Each row of a before or after table is a point. The points were changed in one or more steps. Then noise was added and the rows were shuffled. The steps act on how far a point lies along the listed directions, d1 being the first. What was done? A step turns or swaps two directions, mirrors them in a line or flattens them onto one, adds a multiple of one to another, or multiplies one. Angles are multiples of 10 degrees, from the lower direction toward the higher: turns from -170 to 170, lines from 10 to 170 but not 90. Use the fewest steps. Two steps may share a direction if one is a turn and the other turns, adds or multiplies; they go together, in the order done. Otherwise the lowest direction goes first.
(in the rows, 128 means zero)

Directions:
(1): |  96 | 150 |
(2): | 150 | 160 |
Before (12 x 2):
| 134 | 114 |
| 179 | 171 |
| 161 | 146 |
| 126 | 141 |
|  76 | 146 |
| 106 | 127 |
| 164 | 203 |
| 126 | 111 |
| 135 | 133 |
| 118 | 140 |
| 140 | 110 |
| 131 | 135 |
After (12 x 2):
| 127 | 108 |
| 109 | 126 |
| 163 | 182 |
| 124 | 141 |
|  77 | 144 |
| 116 | 139 |
| 136 | 111 |
| 144 | 218 |
| 134 | 136 |
| 153 | 151 |
| 142 | 110 |
| 127 | 135 |
Steps: add 0.3 times d2 to d1

Directions:
(1): |  85 | 117 | 109 | 110 | 171 | 121 |
(2): | 120 |  98 | 163 | 135 | 138 | 174 |
(3): | 121 | 102 | 128 |  78 |  93 | 125 |
Before (9 x 6):
| 102 | 134 | 102 | 102 | 126 | 100 |
| 170 | 133 | 139 | 156 | 113 | 143 |
| 142 | 129 | 139 | 124 | 109 | 127 |
| 112 | 103 | 164 | 120 | 125 | 159 |
| 115 | 114 | 142 | 143 | 126 | 146 |
| 112 | 130 | 138 | 121 | 125 | 126 |
| 117 | 130 | 114 | 100 | 155 | 110 |
| 127 | 145 | 117 | 139 | 146 | 125 |
| 115 |  86 | 156 |  88 | 108 | 157 |
After:
| 136 | 131 | 118 |  97 |  71 | 103 |
| 102 | 123 | 121 | 139 | 144 | 128 |
|  84 |  66 | 122 |   7 |  86 | 120 |
|  80 | 104 | 126 |  83 | 135 | 122 |
| 144 | 160 | 121 | 174 | 152 | 130 |
| 136 | 118 | 145 | 170 | 166 | 168 |
| 150 | 140 | 117 | 103 | 114 | 100 |
| 114 | 131 | 136 | 112 | 114 | 117 |
| 127 | 109 | 145 | 110 | 114 | 140 |
Steps: turn d1 and d2 by -80 degrees; multiply d3 by 2.5

Directions:
(1): | 130 |  99 | 121 | 110 | 102 |  71 |  94 | 142 | 113 |
(2): | 154 | 147 | 115 | 106 | 168 | 118 | 130 | 110 |  73 |
(3): |  76 | 149 | 141 |  94 | 136 | 129 |  99 |  93 | 136 |
(4): | 147 |  83 |  94 | 124 | 135 | 159 |  98 |  94 | 141 |
Before:
|  76 |  89 | 123 | 104 | 121 | 129 |  80 |  99 | 151 |
| 131 | 127 | 124 | 115 | 115 | 102 | 123 | 107 | 126 |
| 116 | 166 | 148 | 126 | 156 | 114 | 149 | 154 | 104 |
| 119 | 132 | 131 | 148 | 138 | 131 | 152 | 134 | 112 |
|  96 | 132 | 138 |  81 | 109 |  84 |  88 | 125 | 124 |
|  65 | 107 | 155 | 119 |  91 | 101 |  91 | 131 | 160 |
| 125 | 173 | 126 | 125 | 158 | 147 | 147 | 132 | 103 |
| 119 | 165 | 155 | 149 | 145 | 116 | 167 | 158 | 117 |
|  73 | 120 | 134 |  96 | 119 | 114 |  80 | 100 | 163 |
| 139 | 126 | 114 | 122 | 148 | 143 | 132 | 112 | 118 |
| 128 | 108 | 119 | 106 | 134 | 122 | 103 | 110 | 110 |
After, 11 rows:
|  83 |  77 | 105 | 106 | 132 | 164 |  72 |  75 | 164 |
| 117 | 138 | 137 | 147 | 134 | 122 | 158 | 144 | 109 |
| 108 | 199 | 180 | 155 | 136 |  87 | 191 | 191 | 106 |
| 126 | 129 | 125 | 111 | 121 | 106 | 123 | 102 | 127 |
|  53 | 121 | 162 | 119 |  96 | 113 | 100 | 125 | 163 |
| 146 | 113 | 105 | 123 | 153 | 151 | 126 | 105 | 120 |
| 126 | 182 | 136 | 130 | 155 | 139 | 163 | 149 |  98 |
| 106 | 197 | 170 | 132 | 150 |  92 | 172 | 180 |  96 |
|  75 | 120 | 131 | 100 | 129 | 141 |  83 |  87 | 175 |
|  82 | 153 | 149 |  81 | 116 |  97 |  97 | 120 | 128 |
| 129 |  97 | 109 | 105 | 140 | 137 |  93 |  97 | 118 |
Steps: turn d1 and d3 by 20 degrees; multiply d4 by 2
